Every row gives one point. Each copy is the shape, with its points in the same order, turned, moved and blurred by noise. Is it also mirrored, or only turned?

Shape (8 x 3)
[[-11,-19,35],
[-4,32,14],
[30,-52,-1],
[1,39,31],
[-36,-107,-25],
[45,7,-6],
[-76,-79,-35],
[9,4,4]]
Copy 1 (8 x 3)
[[-38,37,-11],
[17,39,-20],
[-42,-3,44],
[13,55,-22],
[-96,-59,21],
[17,17,40],
[-86,-70,-34],
[-4,17,0]]
Copy 1 is: only turned
Copy 2 (8 x 3)
[[-43,-4,12],
[13,6,13],
[-46,-61,-17],
[15,11,32],
[-101,-31,-69],
[12,-61,8],
[-74,17,-90],
[-4,-19,1]]
Copy 2 is: only turned
Copy 3 (8 x 3)
[[17,21,36],
[1,-23,8],
[24,67,-5],
[18,-29,14],
[-31,118,32],
[26,14,-39],
[-75,91,47],
[12,10,-7]]
Copy 3 is: mirrored

Shape (10 x 6)
[[20,22,2,-118,28,-48],
[25,5,11,33,-26,-26],
[-13,5,-30,16,-13,-86],
[-17,-68,0,41,3,-20],
[46,4,-16,37,10,-29],
[10,8,-25,-12,-25,7],
[-14,1,-44,17,-9,24],
[-3,17,11,-16,4,18],
[-15,17,-15,41,3,13],
[-22,14,10,-43,24,23]]
Copy 1 (10 x 6)
[[-30,-14,-27,-81,-48,-90],
[-5,7,2,43,-27,6],
[-47,68,-21,18,-19,-20],
[-25,43,64,8,7,27],
[2,20,20,52,-15,-37],
[-9,-13,-14,4,17,-16],
[9,13,-4,10,51,-2],
[26,-9,-7,-19,-4,-9],
[33,28,-3,21,21,6],
[32,-5,-5,-56,4,-19]]
Copy 1 is: only turned
Copy 2 (10 x 6)
[[2,-3,71,13,121,-9],
[38,15,-16,-2,-8,35],
[64,36,-11,-37,25,-27],
[31,-20,5,-24,-52,-27],
[33,-3,-13,-42,8,43],
[-16,32,2,1,11,17],
[-34,21,-26,-23,-9,-5],
[-18,-8,-11,20,25,14],
[-7,-3,-53,-19,-6,10],
[-34,-30,2,26,45,-12]]
Copy 2 is: only turned
Copy 3 (10 x 6)
[[59,26,7,-103,49,-40],
[17,-31,7,17,0,34],
[35,-63,26,7,-5,-33],
[-9,3,50,62,12,-9],
[20,-31,-26,35,27,12],
[44,19,-8,2,-20,4],
[19,23,-18,35,-39,-20],
[5,30,-14,-22,-9,9],
[-11,-5,-21,27,-31,-1],
[-5,48,-1,-42,-7,-12]]
Copy 3 is: mirrored
Copy 4 (10 x 6)
[[-16,106,50,-69,-32,-26],
[18,-21,25,11,9,-42],
[43,26,-6,-16,21,-93],
[-9,-41,-45,-6,-27,-65],
[-13,-12,13,3,43,-45],
[25,1,5,-28,3,1],
[26,-8,-41,-18,14,6],
[5,22,4,2,-19,10],
[21,-5,-30,24,16,-6],
[-3,48,-11,-8,-38,18]]
Copy 4 is: only turned

Shape (14 x 9)
[[30,21,-45,14,115,1,7,30,6],
[-3,-16,-8,-10,-34,-10,24,23,23],
[-46,-4,12,-88,-11,-39,11,-1,57],
[10,42,-10,-9,97,83,-19,70,-37],
[2,4,-14,-39,-51,-37,-58,3,28],
[-22,-20,27,-59,-27,-62,-5,-7,6],
[71,4,-18,31,80,14,8,38,-45],
[-24,8,-34,-25,-43,-41,-5,24,-31],
[-60,-21,17,-9,-37,-58,-40,-5,51],
[18,-53,-11,-2,-54,-2,5,44,20],
[37,62,-34,10,18,50,9,10,-8],
[17,5,-12,-65,-20,-21,-25,55,44],
[-12,-58,-42,-39,11,-16,-22,-35,8],
[20,-43,39,-24,-26,-31,-6,-26,13]]
Copy 1 (14 x 9)
[[-40,-47,-32,40,42,13,11,-60,-89],
[-17,16,10,-20,-27,-2,-45,15,-21],
[-53,1,87,-55,12,-11,-6,-8,26],
[-22,29,-49,11,72,16,67,-12,-121],
[-12,29,1,-26,39,-25,-44,3,45],
[-11,-4,62,-19,1,-49,-15,18,26],
[24,-16,-55,47,16,-21,12,-35,-103],
[-34,47,7,26,-6,-51,-26,15,3],
[-52,-24,26,-38,20,-23,-52,58,42],
[-7,23,-26,-43,-42,-10,-43,18,-13],
[8,42,-17,42,41,43,-15,-14,-74],
[-26,38,13,-60,27,-28,-30,-33,-2],
[-19,-23,-7,6,-14,2,24,-12,45],
[36,-23,26,-29,-6,-21,-16,29,11]]
Copy 1 is: mirrored
Copy 2 (14 x 9)
[[-15,-34,35,-11,83,0,11,-67,58],
[-9,17,-34,-4,-9,8,34,25,-2],
[-89,37,-52,-11,-52,4,14,9,39],
[61,-36,60,-26,-2,14,14,-87,92],
[-51,22,-4,49,-53,16,12,7,-14],
[-79,10,-30,-17,-50,-5,-4,25,-22],
[44,-45,45,-21,53,-21,5,-58,6],
[-38,16,4,-21,-20,60,17,3,-31],
[-83,34,-4,28,-30,14,-1,74,18],
[5,-6,-35,18,-26,13,49,45,-9],
[59,41,21,0,18,13,-2,-65,16],
[-52,9,-13,27,-61,6,64,-19,18],
[-53,-33,-36,24,2,30,-31,14,15],
[-33,-14,-32,8,-32,-38,-20,34,-30]]
Copy 2 is: mirrored
Copy 3 (14 x 9)
[[39,29,2,-25,-42,6,-28,104,27],
[22,-26,33,23,-8,12,32,2,-16],
[46,-74,18,-14,18,-27,-12,-44,20],
[10,79,22,-47,-80,39,-64,38,-8],
[6,-19,21,22,11,-71,8,-19,-23],
[32,-60,37,-20,42,-32,3,-20,-16],
[27,65,23,-19,-19,32,-2,103,-31],
[32,-44,44,-11,-36,-35,16,-3,-71],
[-18,-80,57,-6,9,-56,16,-17,13],
[15,-20,69,55,8,8,39,-16,-26],
[-4,36,-36,-1,-60,21,2,35,-41],
[59,4,25,10,-5,-40,11,-30,8],
[31,-54,34,40,18,-23,-51,27,-29],
[3,-34,23,6,67,-8,7,0,-34]]
Copy 3 is: only turned
Copy 4 (14 x 9)
[[74,-17,-40,28,77,-63,5,22,80],
[-5,-33,12,5,-2,29,-2,11,25],
[-71,-10,-56,-15,-10,5,-62,25,24],
[107,35,-6,63,61,-39,-66,-9,87],
[-32,28,-11,7,-61,-21,1,28,0],
[-49,-21,-7,-21,-25,-21,-44,30,-22],
[117,-30,15,16,63,-53,3,23,56],
[-2,1,-4,42,-4,-1,1,18,-31],
[-77,-15,0,-5,-34,-36,1,-18,11],
[-4,-24,56,4,-26,16,8,34,38],
[89,28,-31,17,18,4,14,-9,48],
[-3,-2,-26,19,-47,-18,-29,53,45],
[-45,20,18,-11,51,-26,4,50,20],
[-13,-20,23,-59,-4,-19,-16,17,7]]
Copy 4 is: mirrored

Shape (18 x 12)
[[59,12,-41,24,55,20,51,79,4,9,-48,34],
[-7,5,-61,53,16,13,13,17,-35,35,-56,-28],
[8,-4,-18,30,-6,-28,43,12,-42,36,-62,12],
[40,-14,-18,75,14,-45,-15,3,-15,38,-91,-58],
[30,57,-16,74,-16,-18,32,-4,-23,6,-65,-63],
[-42,-28,-7,-10,48,85,-26,-1,60,-12,31,16],
[-31,24,31,-17,5,79,-17,8,34,-39,74,51],
[-9,75,-11,7,25,-9,-70,-7,-63,-5,-1,-33],
[29,30,-50,21,4,-26,26,28,21,-26,-49,-69],
[-79,-14,9,-75,37,46,39,-3,34,-47,30,35],
[-55,44,96,-6,-42,43,-68,63,19,-22,6,32],
[73,16,-14,76,10,-66,-4,-39,-51,-26,-54,-25],
[-25,-35,-45,-67,-5,51,-15,52,11,-60,15,34],
[47,48,5,23,13,-79,-9,18,-8,70,-25,-46],
[4,45,-28,34,-46,-53,-67,-27,17,7,-1,7],
[-3,-35,-29,44,0,14,50,64,-18,9,41,-22],
[76,1,17,39,-1,-52,-27,-4,-52,20,-53,-79],
[-60,-24,-26,17,73,-6,18,68,23,-63,10,31]]
Copy 1 (18 x 12)
[[39,-45,29,-10,-1,-121,-53,-32,-1,-30,-31,38],
[-19,31,29,-17,-25,-78,-33,-5,55,-47,6,3],
[-28,12,59,-29,-23,-36,-48,4,18,-28,-31,36],
[-27,93,18,5,-40,-80,-32,15,-1,-9,-44,-6],
[-33,33,-2,-21,-71,-72,-5,42,12,9,4,29],
[26,-51,-29,29,62,-8,-7,-52,4,-75,45,-56],
[49,-93,-2,28,32,29,32,-47,-18,-52,71,-7],
[0,0,56,63,-57,-25,51,-4,55,7,22,-28],
[7,11,-27,-12,-44,-73,-46,-2,26,43,0,-3],
[-7,-118,-10,29,50,45,-55,-52,25,-33,41,-23],
[87,-32,12,90,-21,67,4,20,-24,-62,55,28],
[-58,49,34,-9,-81,-63,22,-30,-25,27,-41,14],
[66,-58,-8,17,22,24,-43,-104,53,-26,19,5],
[8,39,70,7,-15,-59,-7,59,-6,50,-27,-13],
[36,31,46,-24,-64,19,23,-3,-11,8,13,-56],
[6,12,34,-19,42,-55,-43,-42,13,-8,71,46],
[-27,87,25,30,-28,-53,22,10,5,43,-47,24],
[9,-58,22,47,-3,-44,-97,-84,-10,-29,59,-22]]
Copy 1 is: mirrored
Copy 2 (18 x 12)
[[5,25,35,-31,100,18,-20,-30,-7,-46,-42,35],
[-5,50,58,6,36,57,-63,25,-34,3,-8,6],
[18,51,45,-29,17,41,-47,-15,-9,11,28,39],
[18,8,36,-4,63,80,-86,9,-11,70,14,17],
[9,-20,102,-7,26,41,-53,21,-61,38,32,34],
[-52,7,7,46,10,-6,57,-34,3,-5,-41,-68],
[-48,-11,-2,18,-47,-43,108,-26,-14,7,-52,-9],
[-47,-26,24,29,-20,-9,-32,81,-4,20,11,54],
[-18,-32,28,-30,34,77,-39,5,-75,-5,13,17],
[-48,11,-14,-1,-30,-22,64,-42,-13,-46,21,-63],
[-109,7,-4,4,-20,-35,77,-43,-5,91,1,66],
[60,-28,16,-44,4,22,-94,54,-40,61,9,36],
[-55,32,-72,11,-5,9,60,-11,-66,-43,-14,-8],
[23,-43,46,-2,-1,64,-66,-7,37,34,24,77],
[-22,-26,-1,11,-73,32,-70,0,-23,53,-12,46],
[-2,33,48,-21,16,79,57,10,-22,3,-31,11],
[43,-25,8,5,49,60,-51,59,-15,75,52,61],
[-80,36,-10,-80,19,31,41,4,2,-12,-49,-34]]
Copy 2 is: only turned

Shape (16 x 12)
[[1,66,2,39,77,-56,-7,21,-22,10,-27,25],
[-57,10,-42,68,43,4,34,-23,-49,4,-5,-26],
[-21,46,-78,18,-4,-21,-7,45,-87,38,24,21],
[-31,8,-45,11,72,31,43,17,-92,25,50,11],
[58,8,49,84,-57,6,-7,-43,34,-13,3,-24],
[-27,-18,42,-47,7,38,14,29,-12,15,75,-35],
[-11,-9,-19,-2,62,52,-34,-3,-72,0,37,-2],
[-39,77,4,4,-61,-14,-19,-25,70,15,-26,-21],
[-57,-51,-54,-3,-16,-39,31,-56,-17,2,-23,-41],
[-2,43,-10,8,-10,29,49,-4,14,-13,-41,39],
[-28,-60,-33,-31,-40,-2,-14,51,72,7,-20,13],
[-14,-92,70,-18,31,7,-43,-15,-5,8,-22,47],
[-45,-13,-58,9,9,-13,42,14,24,-99,53,39],
[-14,-72,-35,-21,55,-40,1,-25,42,21,42,32],
[7,28,41,-31,40,-13,-22,-14,-30,-75,19,5],
[22,-30,-10,-12,16,61,8,17,-41,-49,-29,-23]]
Copy 1 (16 x 12)
[[30,-1,30,-49,-22,-67,-17,22,29,29,-69,53],
[27,-14,-30,-14,-10,-65,-43,-63,69,30,-7,-10],
[48,41,-57,-70,-41,-23,-79,-12,6,-26,-23,11],
[57,-18,-77,-81,-61,-32,-8,-31,69,-1,-2,-4],
[4,53,-24,34,108,-32,46,-6,-13,41,-27,-6],
[13,-4,-88,9,-62,-19,52,39,10,7,3,-62],
[46,-39,-69,-58,-27,-25,18,-34,23,-19,-50,-46],
[-17,10,16,72,47,-8,-55,66,1,2,-15,-15],
[0,-21,-5,41,-38,-16,-36,-85,-16,28,35,-14],
[-24,0,10,-38,29,25,-8,21,45,31,-1,7],
[-85,21,13,1,-33,-17,14,5,-35,-45,27,-42],
[-67,-67,-43,-17,-16,-42,81,-25,-48,9,-48,-1],
[8,-12,26,-79,-7,-50,-13,3,-9,40,76,-84],
[6,-49,11,-7,-44,-63,51,-21,-34,-34,51,9],
[44,-40,-2,-37,-12,-18,30,29,-26,67,-59,-46],
[-4,10,-22,-40,-15,30,43,-51,23,27,-45,-62]]
Copy 1 is: only turned
Copy 2 (16 x 12)
[[-20,4,-45,27,29,96,-21,32,-13,39,-11,-23],
[-20,59,28,65,72,40,-29,9,26,-12,26,5],
[-25,39,22,18,-11,115,37,7,23,4,49,53],
[21,50,31,29,30,88,-27,-37,52,22,77,3],
[6,-25,-13,93,-1,-55,27,-16,21,8,-89,33],
[-5,28,18,-24,-28,-32,16,-57,70,53,44,-28],
[38,36,0,2,-11,45,-53,-24,74,-17,40,-1],
[-65,16,-52,32,-18,-62,37,52,-36,21,-2,40],
[-42,51,58,16,40,-18,1,-19,-36,-58,15,-3],
[7,3,-2,29,32,-4,-14,7,-40,62,13,55],
[14,-26,26,-66,16,-48,74,26,-25,-8,23,7],
[32,-73,45,-18,-19,-24,-47,3,11,-13,3,-66],
[80,97,56,11,21,-7,33,28,-35,42,9,-8],
[54,0,4,5,18,-2,38,-25,-34,-35,47,-83],
[21,47,-9,-6,-48,19,-54,-11,-4,42,-40,-27],
[38,18,25,-36,25,6,-48,-38,33,10,-25,44]]
Copy 2 is: only turned
Copy 3 (16 x 12)
[[-27,-16,-10,4,-61,17,-68,-34,-7,-61,13,38],
[40,-17,-23,-22,-1,73,3,-63,-5,-66,50,-4],
[-19,36,-89,10,-19,51,8,-83,38,-34,-12,14],
[58,41,-54,12,3,88,3,-40,-16,-33,-23,28],
[-34,-5,4,19,1,-69,36,-18,-75,-22,118,-20],
[37,41,-27,-27,7,18,15,9,-40,73,-7,-25],
[59,-8,-39,9,27,37,3,-60,-34,13,-9,51],
[-99,-17,6,-42,32,-6,-17,-8,19,11,88,-27],
[33,-43,20,-29,33,24,46,-39,41,-45,20,-66],
[-8,34,-18,2,24,3,-19,31,30,-43,75,23],
[13,22,41,20,3,-25,1,-15,90,63,56,-33],
[72,19,77,-24,-3,-65,9,-33,-8,19,-5,53],
[45,30,-5,42,64,13,-81,-43,28,-28,36,-76],
[21,-3,85,48,13,24,-13,-30,5,6,-33,-28],
[27,-16,-28,-11,33,-44,-73,-6,-45,-13,-13,14],
[83,-14,-56,24,28,-27,15,2,6,5,43,23]]
Copy 3 is: mirrored
Copy 4 (16 x 12)
[[76,-28,-17,67,7,88,6,-41,52,0,-17,3],
[63,-35,2,81,-5,1,84,-18,-9,-4,-21,-40],
[121,-6,-15,33,6,-5,51,12,61,-68,19,-4],
[86,-40,-42,53,-46,1,98,-16,-12,-57,-6,37],
[-47,-25,1,51,75,-34,-45,-7,11,24,-39,5],
[18,8,-22,-28,-7,18,39,25,-76,-45,-11,52],
[47,-68,-62,5,-35,15,51,-10,-18,-65,-25,-9],
[-18,-3,82,20,65,50,-15,29,18,-13,40,-34],
[51,-33,52,-12,-3,-27,80,18,-10,51,-16,-40],
[-29,-17,31,50,-3,27,54,1,69,-26,-7,20],
[-14,62,26,-56,-53,4,6,24,32,10,14,-31],
[-6,-20,-6,-78,-32,17,11,-86,-12,-4,-61,2],
[34,4,57,56,-90,4,22,65,15,-21,-75,2],
[48,-29,21,-22,-96,5,-7,-16,-21,44,-2,17],
[23,-61,-2,4,2,74,4,22,1,-34,-91,23],
[-21,-25,-61,-5,-12,8,74,26,24,-23,-63,-6]]
Copy 4 is: mirrored

Shape (16 x 12)
[[-36,-49,-19,29,15,-48,28,13,-39,-29,-28,-16],
[-9,42,-13,-47,-9,-22,-59,-4,-27,-75,48,-51],
[-36,-20,0,36,10,79,-18,-16,29,13,70,41],
[25,-3,24,9,-40,-27,0,17,7,-48,39,-61],
[59,13,1,-29,-35,-47,-9,-20,-39,6,47,-55],
[-46,41,-52,21,30,6,37,-12,-40,-2,33,-52],
[13,25,26,6,-19,75,-14,29,-50,-41,-19,57],
[-8,46,32,-40,49,31,31,22,-5,-37,-3,4],
[-58,-17,29,56,45,-2,-32,37,52,30,7,58],
[6,16,37,13,51,9,8,-25,19,-87,11,28],
[72,7,-21,13,5,52,-57,8,-13,24,16,-33],
[67,-5,13,48,-47,-47,35,12,16,-70,71,37],
[15,44,74,-8,4,-29,-56,-20,-35,-32,-1,-59],
[63,-5,-35,-1,23,69,40,10,-11,35,53,-58],
[27,-61,30,11,-4,25,-63,16,-40,-38,10,58],
[-23,16,39,-10,-29,0,-62,-20,29,-32,-29,34]]
Copy 1 (16 x 12)
[[47,-20,-43,21,27,21,-34,-14,55,39,4,13],
[-9,18,22,-43,15,6,22,-74,-20,10,-46,17],
[-18,-12,19,-3,-19,-60,78,5,50,8,78,3],
[45,84,-13,-32,33,-12,18,-45,-3,23,8,46],
[23,73,55,-57,66,3,12,8,12,38,-53,28],
[11,0,70,41,49,10,3,-41,48,-6,15,29],
[-44,30,-38,-53,-13,-22,33,-23,112,-51,10,3],
[19,31,22,-6,-9,35,22,-25,41,-77,12,1],
[7,-27,-10,-24,-88,-4,6,43,44,-4,86,43],
[49,10,-24,-21,-30,-59,13,-38,27,-63,-3,8],
[-14,77,32,-11,-20,-12,63,19,82,28,-30,25],
[42,53,-53,-68,50,-80,28,16,-2,-26,3,86],
[30,64,44,-76,-26,4,-32,-76,38,7,-31,6],
[31,90,56,24,49,3,99,31,71,0,-2,21],
[-10,6,-62,-77,-32,-39,43,0,75,25,-18,-12],
[-35,35,-16,-45,-64,-27,-35,-16,4,-8,11,-8]]
Copy 1 is: mirrored
Copy 2 (16 x 12)
[[-90,-13,7,34,-22,11,-51,-32,9,-24,8,-20],
[-8,-71,8,30,-8,-21,41,68,17,-81,-51,-7],
[44,17,-85,-25,-55,-16,-16,-18,-5,-11,1,2],
[-22,17,34,21,-7,2,23,-5,18,-86,-64,-24],
[-23,-11,11,63,52,-12,41,15,28,-39,-80,-40],
[-53,-42,-72,61,-32,-30,1,-43,9,-30,-70,41],
[-11,-36,-8,-68,-31,67,41,-1,-24,21,-20,21],
[-14,-58,12,-10,-14,-31,50,-38,-35,-24,5,41],
[15,-12,-36,-68,-21,-28,-76,-65,26,-13,34,-4],
[-13,-58,22,-29,-43,-25,-11,-23,-73,-37,-14,-27],
[54,-12,-1,17,-26,30,51,-37,58,10,-71,-18],
[-39,29,24,-56,-28,-24,11,1,-29,-34,-78,-92],
[4,-77,28,17,50,30,8,-9,1,-73,-42,-2],
[19,32,-34,63,-37,-6,77,-57,18,20,-52,1],
[6,-14,-13,-35,-16,68,6,24,15,13,28,-53],
[29,-31,42,-39,12,12,-48,25,0,-19,-12,17]]
Copy 2 is: mirrored
Copy 3 (16 x 12)
[[-4,-19,-28,55,-22,19,82,25,-5,16,7,-18],
[58,-11,-37,-53,45,-57,89,-55,-15,7,11,-15],
[97,-16,54,-16,17,31,-27,29,12,14,60,22],
[38,32,-68,-1,21,-20,18,-37,24,25,10,-41],
[-15,12,-69,-47,21,-51,38,-20,66,10,33,-9],
[17,-49,-20,-42,7,17,58,27,-9,91,4,9],
[89,15,21,13,-68,-74,0,-3,-18,28,29,37],
[11,-24,11,-6,0,-69,-3,4,-69,40,22,-8],
[34,15,90,7,-27,67,0,25,-23,-8,37,-49],
[66,13,-3,2,17,-46,5,44,-60,-18,-10,-13],
[35,-19,33,-33,-4,-44,-9,-35,82,21,-19,16],
[46,121,-55,19,32,-23,10,45,27,4,15,-1],
[38,-18,-49,-60,-29,-63,31,-36,-2,-17,1,-73],
[5,-40,3,-4,45,-44,-31,10,75,84,8,22],
[79,12,33,43,-34,-46,34,2,41,-52,43,5],
[53,15,2,-28,-38,1,7,-34,-41,-61,23,3]]
Copy 3 is: only turned
